Each point is reached from the start by the listed moves, each made 0, 1 or 2 times, or once backwards (-1), plus a little noise. Say if it took an odd or an even number of moves. Then give how often each move was made.

Moves:
(1): [ -5  22 -32]
(2): [-46   1  16]
Start: [-2  6 20]
Points:
[ 38  30 -27] => even (1, -1)
[-13  48 -44] => even (2, 0)
[-43 -14  67] => even (-1, 1)
[-47   9  35] => odd (0, 1)

Moves:
(1): [ 10 -18   8  33   4   2]
(2): [ 11   9 -10  28  15  20]
(3): [20  1  4 28 31 -6]
(4): [-3  4 13 19 17  4]
Start: [-14  13  21  -2  20 -11]
Points:
[ 19  21  54  93 115 -15] => even (0, 0, 2, 2)
[-18  15  41  73  40  28] => odd (1, 1, -1, 2)
[ 28 -12  34  38  54 -41] => odd (1, -1, 2, -1)
[-11  16  35  16  37  -6] => odd (0, 0, 0, 1)
[ 15  -5  33  59  55 -13] => even (1, 0, 1, 0)

Moves:
(1): [23 11 17  8  1 10 -5 18]
(2): [-6 -2 13 15 -8 16 26  4]
(3): [  4  15  11 -10  20  44 -22   0]
(4): [-12 -12 -11   3  -1 -10  -6  10]
(5): [ -4   2   7  16  -7  -9 -15 -13]
(6): [ -3  24 -38  23  54 -12 -20 -13]
(7): [ 19  -6   9   0  21  12 -12  -7]
(8): [-35   9  11   0  13 -25  19  15]
Start: [  3 -15  18  16   2  11   8   1]
Points:
[ 87  -7  49 121  55  74 -42 -13] => odd (2, 2, 0, 1, 2, 1, 2, -1)
[ 20  12  99 -22  10  79 -41  72] => even (2, -1, 2, 1, 0, -1, 0, 1)
[ 57 -47  55  12 -49  27 -60 -39] => even (0, -1, 0, 0, 2, -1, 1, -1)

Moves:
(1): [ -4   4 -18  -8   3 -18  -8  22  11  18   4  -6]
(2): [  7 -15 -10   0   2 -20   0  -5   2  13 -19 -17]
(3): [  5   7  11  -4 -12   6  -8  -2 -19  16   1   0]
(4): [ -9 -19   1  13  27 -23  -4  -8 -17  20  23  10]
(5): [ 10  13 -10  -9  25  -3  15 -18  10 -11   9  -4]
(6): [-18  14  -5   6   6 -13 -14  15   4 -30   4   0]
(7): [  8  -4 -20  40  14  14   3   7  -6  12 -18   6]
(8): [-15  -6  21   5   1 -19  10   3  -6  -7   1 -10]
(9): [  6  -3  -9   7  10   3  -5  14  11 -10  -5 -15]
Start: [ 8 13  4  2 -4 -3  2 -8 -4 -1 -9 -3]
Points:
[ -7 -14 -14  29  -7 -72  37  14  18  13 -76 -52] => odd (1, 2, -1, -1, 0, 0, 1, 2, -1)
[ -35   16   21  -19   -1 -121  -42   55   -1  -30  -20 -102] => even (1, 2, 2, 0, 0, 2, -1, 2, 2)
[ -24  -56   62   71   14  -54   12  -24 -102  103   15   20] => odd (0, 0, 1, 2, -1, -1, 1, 2, -1)
[ -5 -37  11 101  61 -11  28 -31 -77  81  24  52] => even (0, -1, 0, 2, 0, -1, 2, 1, -1)

Moves:
(1): [  8  14 -14   6   4   1   3  -6  17   0   5  14]
(2): [ -4  -5  10   4  13  10   6  13 -21   6   4 -15]
(3): [ -3   3  14  -3   5  18  -6 -39   1  -1  24  10]
(4): [ 33   9   0  20  11 -28  -2  -3   9  -7  -3   8]
(5): [  9 -10   0  14   6 -15  -2   2  21  -4 -21 -32]
(6): [ -3   0  -8  14   0 -21  -7  -1   9   8  15   4]
(7): [-4 -9 -2 -3 12  0 -3  0 -1  7 -1 17]
(8): [ 10 -13   4  18 -21  14 -16  16   6  21  22  13]
(9): [ 12  -4   0   5  11  -5 -12  25   1 -15  13  -8]
(10): [-2  7 15 12 -7 -7 16  0 15  5 13 10]
(11): [ 20  33  -8  -4  15 -34 -21  25  23   4   2  -7]
(12): [-24   8   6  -3  -2   4  -1 -21 -16 -17 -19  12]
Start: [  6 -16  11  -4  25   0  -7  17  -9  18 -19 -20]
Points:
[ 28  51  19  66  10 -95 -53  77  29  61 -20  23] => even (0, 1, -1, 1, 0, 1, 0, 2, -1, 1, 2, 2)
[ 35 -35  91  53  -2  46  -8 -18   0 109 121  73] => odd (-1, 1, 2, 1, -1, 0, 1, 2, -1, 2, 0, -1)
[-31 -31  99  32  -4  80 -43 -18   3   0  57  10] => odd (0, 0, 2, -1, 1, -1, 0, 2, 2, 2, 0, 2)

Moves:
(1): [-16  -8   9 -15   9 -14   0   5   4   7 -15 -31   6   1   7  -3 -14   4
   3   2]
(2): [ 0 -1  0 -2  8 12 -1  2  1 -3  5  9  4 -4 -2 -1 -3 -4 -5  1]
(3): [ 13  15   0   2 -11 -11  -6  23  -4  -3 -10 -25  -9  -6   3 -13   7   8
   3  -4]
(4): [ -4 -20  -5 -26  -1   3   1   9   0  12  -7   5   5  20  11   1  -2  -4
   3 -11]
(5): [ 14 -12  -1  10   6   8  30   1  -5   3   3  23   4   0   2  10   1  -8
   3  -2]
(6): [  0   2  11 -12  -3   8   5  -7   6   3   9  -8  -3  -6  -4  -8  -7   6
   0  -4]
(7): [ 12   2  10  -4   3   3  -2  -7  -2 -11   2  11  -6   0  10 -10   5  -4
   5 -11]
(8): [-22  -4  11 -14  18   1   3  -5  14  13 -13 -16  13  12   6  -3  13 -20
   6 -16]
(9): [  1  -1  -3   3  13  -4 -12   6   0 -13  -4  -1  -8 -11   6  -1  21  17
   9  -9]
(10): [ -9  -4  -7  -6  11  -8   0   2  -1  -5   8  -1 -17   6  -4 -14  11  -1
   5   2]
(11): [  4  -4  15  -4   1   2   0  -1 -14 -13   8   4   6  -8   2 -17  18  13
   5 -20]
(12): [-12   5  12   7  -9   0  10  -5   8  -3  -5 -10   1  -1   6  -4  -9  -7
   7 -13]
(13): [  3  -8  -3  -3 -16 -14  -7   7   3  -3   2  -3   7  -3   8  12   7 -10
  12  13]
(14): [  6  10  -6   4 -11 -14  15   9  -3  18  -1   9 -13 -11  -7   1 -24   1
   1   7]
(15): [  8   2   2  -7   5   8  -8  -7  -9 -10  12  -5  11  -9 -13   1  -2   9
  13 -12]
(16): [  2   1 -13  -1   1  -7   0   0   2  -1  -6   1   4   0  10  -4  13   6
  -3  -2]
(17): [ -2   9  14  14  10   4   8   1  17  -2  12   4   8  11   8  -8   4  -8
  -1 -18]
(18): [ -1 -19  -8  -8  -1  -7  -9  -5   6  -1  -2  -3   7   3  -1   5   4  -1
 -10   5]
Start: [  4  -9   2   7 -18  -9  16   8   7   5   5  -8   2   3  -3  -8   9   5
  -5 -12]
Points:
[ -59 -106   -5 -100   22  -19   61  -10   81   71   18  -29   94   44
   19    7    2  -69    3  -24] => even (1, 2, -1, 1, 1, 2, -1, 2, -1, 1, 0, 0, 2, 1, 1, 2, 1, 2)
[ -43 -114   -8  -57   85  -15   65  -27  -17    2   14  -14   82   22
  -17  -36   47   11    2  -64] => odd (2, 1, -1, 0, 2, -1, -1, 1, -1, 2, 2, 0, -1, 0, 2, 2, 0, 2)
[ -42  -85   -6 -121   60  -48  -44   21   40  -37  -33  -89   30   42
   86  -33   88   -7   88  -82] => odd (2, 1, 0, 2, 0, 0, 2, 1, 2, 2, -1, 1, 2, -1, 2, 2, 0, 0)
[-34  -2  20  -4  28 -54 -64  33 -28 -94 -13 -93 -32 -48  10 -86 119  78
  33 -50] => odd (1, 1, 1, -1, -1, -1, 0, 0, 2, 2, 2, 1, 0, -1, 0, 0, -1, 0)
